Rows are points. To make a cloud, some directions were put in groups of two or more. Within a group, all points are equally far from the middle, so they leave a hole (a ring in 2 directions, a hollow ball in 3). The other directions are filled evenly. Then the cloud was stretched, turned, moved and blurred a little. How many holes are there, and how many directions does each take, smallest first?

Cloud, 13 rows:
[[ 15 -16]
 [-30 -46]
 [-34 -60]
 [-36  23]
 [ 31  37]
 [-33 -12]
 [-19  34]
 [-17 -56]
 [-31  -1]
 [  4  54]
 [-42  30]
 [-28 -25]
 [ 19   0]]
Holes: 0

Cloud, 19 rows:
[[ 27  -2 -46]
 [ 28  23   5]
 [-28  26 -12]
 [-19  13  17]
 [ 37 -32   5]
 [ 18  -8 -60]
 [ 41 -14 -10]
 [ 12 -17 -55]
 [ -2 -24 -37]
 [ -5  28  16]
 [-30  16 -10]
 [-14 -19 -49]
 [-11 -10  37]
 [ 15  30   3]
 [ 46 -19   5]
 [-13  -2  33]
 [ 15 -20 -45]
 [  0  33   3]
 [ 30  18 -16]]
Holes: 1 (2)

Cloud, 53 rows:
[[-34  36   9 -38   9 -13]
 [-46 -22  20  -7 -22  12]
 [ 39   8   8  29  -6  23]
 [-51  29  29 -24 -29  18]
 [ 24 -23  40 -12 -15  -7]
 [ 22   2 -12  39 -36  23]
 [  3  51  10  23 -24   0]
 [ 49   7  -6  -4  25  35]
 [ -2  11  -8  -4  52 -22]
 [-13  11  -9  -2  35   7]
 [  7 -12 -24   2 -47  -4]
 [-29  24  -2 -10   9  12]
 [-47  12  16   8 -17 -27]
 [ 36  55  40  -3  11 -21]
 [-38  15   2 -28  -2   6]
 [ 57  -4 -10 -22  -1  -5]
 [ 16 -30  12  27  38   0]
 [  9  20  41 -30  -2  27]
 [ 15 -41  -3 -34  31   3]
 [ 24   2  11  30 -32  19]
 [-12   1  37  17 -14  59]
 [ 20  10  14 -31 -30 -29]
 [-10   8   0 -38  36 -10]
 [-19   8  46 -23 -15  43]
 [  3  19  26  -2 -48 -24]
 [  7 -17  -6  25  33 -12]
 [ 30  16   9 -17   5  27]
 [  5  -2   5  26  54 -16]
 [-16 -31  -5   1  -7   6]
 [ 13  34  22  24  -1  20]
 [-47   3  -3 -10 -12  -3]
 [  3 -25  -5  31  27  -1]
 [ 37  33  48 -48 -13 -37]
 [  4  25  -9 -18 -26  26]
 [ 33 -12  34  -9 -26  35]
 [-16  -5  14 -21  -8 -29]
 [  0  -5  34   8 -36 -16]
 [-12 -29  11   6  -8   0]
 [-48   9  22  -8  -8  15]
 [-37  18  55 -30  12 -19]
 [ 18  35  22 -32 -39 -20]
 [ 48  46  15  14  16 -24]
 [-18   4  28  -4  32  -9]
 [-18  15   8   5 -25 -43]
 [ 21  13  32 -19 -35 -14]
 [ 33 -31  33  -8  15  -8]
 [ -2   7  28  32  41  36]
 [-13  25   8  18 -26  37]
 [-17  -2 -17  -7  18  31]
 [ 26  31  60 -42 -27 -21]
 [  7  20  16 -16 -50  11]
 [-31 -10 -29   6   6  14]
 [  9 -14  29  40 -45  15]]
Holes: 1 (2)

Cloud (73 x 8):
[[-32 -18  29 -20 -37  20   0  -7]
 [-45   5 -13  20   9  -8  -9   1]
 [-40 -37  19  20  -6   7 -26  21]
 [ 11   9  44  21  -8  12  14  20]
 [-29 -15  -7   5 -28   2 -33 -31]
 [  6  32  28 -28  -7 -30  -6 -34]
 [-17 -12  38 -32   6 -16  22 -41]
 [-42   3 -19 -20   2 -25  -7 -18]
 [ 28 -14  56   2  14   7 -30  13]
 [  6 -23  35  17  39  -6 -14  31]
 [ 23 -34  14 -15  40  15 -11   6]
 [ 37 -24   0  -3  12   5 -26 -10]
 [ 24  57  -9   8   7 -10  10   0]
 [-23  18  20 -29 -29 -24   2 -31]
 [  9   7 -11  -9  44  -8 -29 -17]
 [-23 -38  11 -45  12  17   4  -3]
 [-32 -47  12 -27 -30   1   3  -9]
 [ -9 -21  22 -28 -38   7  18 -23]
 [-31  -9 -16  15  -1  16 -13 -44]
 [-46  13  15   6 -41 -13   8  -2]
 [-27  -4  29 -30 -11  24  -7 -15]
 [-22  21  21  35 -32 -15  -6 -18]
 [  3 -21  36  -9  47 -11 -31  -5]
 [ 25  54  10  25   9 -16   4 -21]
 [-13 -47  17 -19  33 -10  13 -22]
 [-16  14  32   2  17   6  17  24]
 [ 12  23   7 -13  -6 -44 -28  -6]
 [ 30  28   1   9  11  29   1 -19]
 [-27  27  -4 -27  22  -6  -5   6]
 [ 33 -13   8  38 -13  -6 -16  18]
 [-13  -8   7  23 -22  24  33 -15]
 [-12 -20  41   5 -45   8   4 -11]
 [ 31 -11  37  23 -10   8 -17  38]
 [-26  48   8  23 -19  -6  16 -18]
 [  0  19   6 -13  35 -31 -26  13]
 [ -8  13 -17  -5   7 -11  26 -60]
 [  7  22  49  20 -32  -5 -22  19]
 [  0   1  24  -3 -52   2  18  11]
 [-15 -13  22  14  43  -7 -28   4]
 [ 10   7  43  16  19 -41  -9  18]
 [-40 -11   3  10  19  22 -23 -14]
 [ 18  27  35 -30  15  -8 -28  -8]
 [ 21  20   0 -14   5  -5  24  21]
 [-36  -4 -31  25 -25   4 -28   9]
 [-10 -12  -9  30   9   7 -41 -12]
 [-21   7  16   5  36  21 -20   4]
 [-33 -23  22 -39  23  18   0 -12]
 [-39   3  18   8 -26  15  -9  30]
 [ 15  20  -9 -21 -38  -3  10 -40]
 [ 41 -10  45  11  14   2   1  -7]
 [ -3  42  17  -3   9 -10  12 -52]
 [ 10  19  43   5 -17   1 -24 -27]
 [-13 -12  49  -7 -10   6   5 -35]
 [-33  34  14  11 -35   3  -2  13]
 [ 37  17   3 -22  22 -10  15   9]
 [ -1   0  40  17   1  21  -2  32]
 [-20 -22 -29 -18  10 -10  28 -11]
 [  9  21  -1  28 -17 -32 -34  14]
 [  4  10  -5 -36 -11   6  38 -29]
 [ 20  18  52  14  27  -1 -25   2]
 [ -6   2  48  10  -7  24   8  -2]
 [-13   2  12   8  40 -31 -19   0]
 [-13  33 -19  18   0  21  27 -29]
 [  0 -15  27   6  41   0   0  33]
 [-18  33  -2 -25 -19 -24   9 -45]
 [-11 -29   2 -12  42  -3  16  12]
 [ 14 -27  43  24   3  -3 -34  37]
 [-30 -22  23  -2 -18  26 -26  30]
 [-19 -49   7 -36  17  -6  14 -25]
 [-14 -47  29 -16  39  -5 -14 -12]
 [  1 -13  -8  20   7   8 -48 -13]
 [-44 -30   6 -19 -13 -17  -5  19]
 [ 25  10   0  -5   2  -8  11 -56]]
Holes: 3 (2, 3, 3)
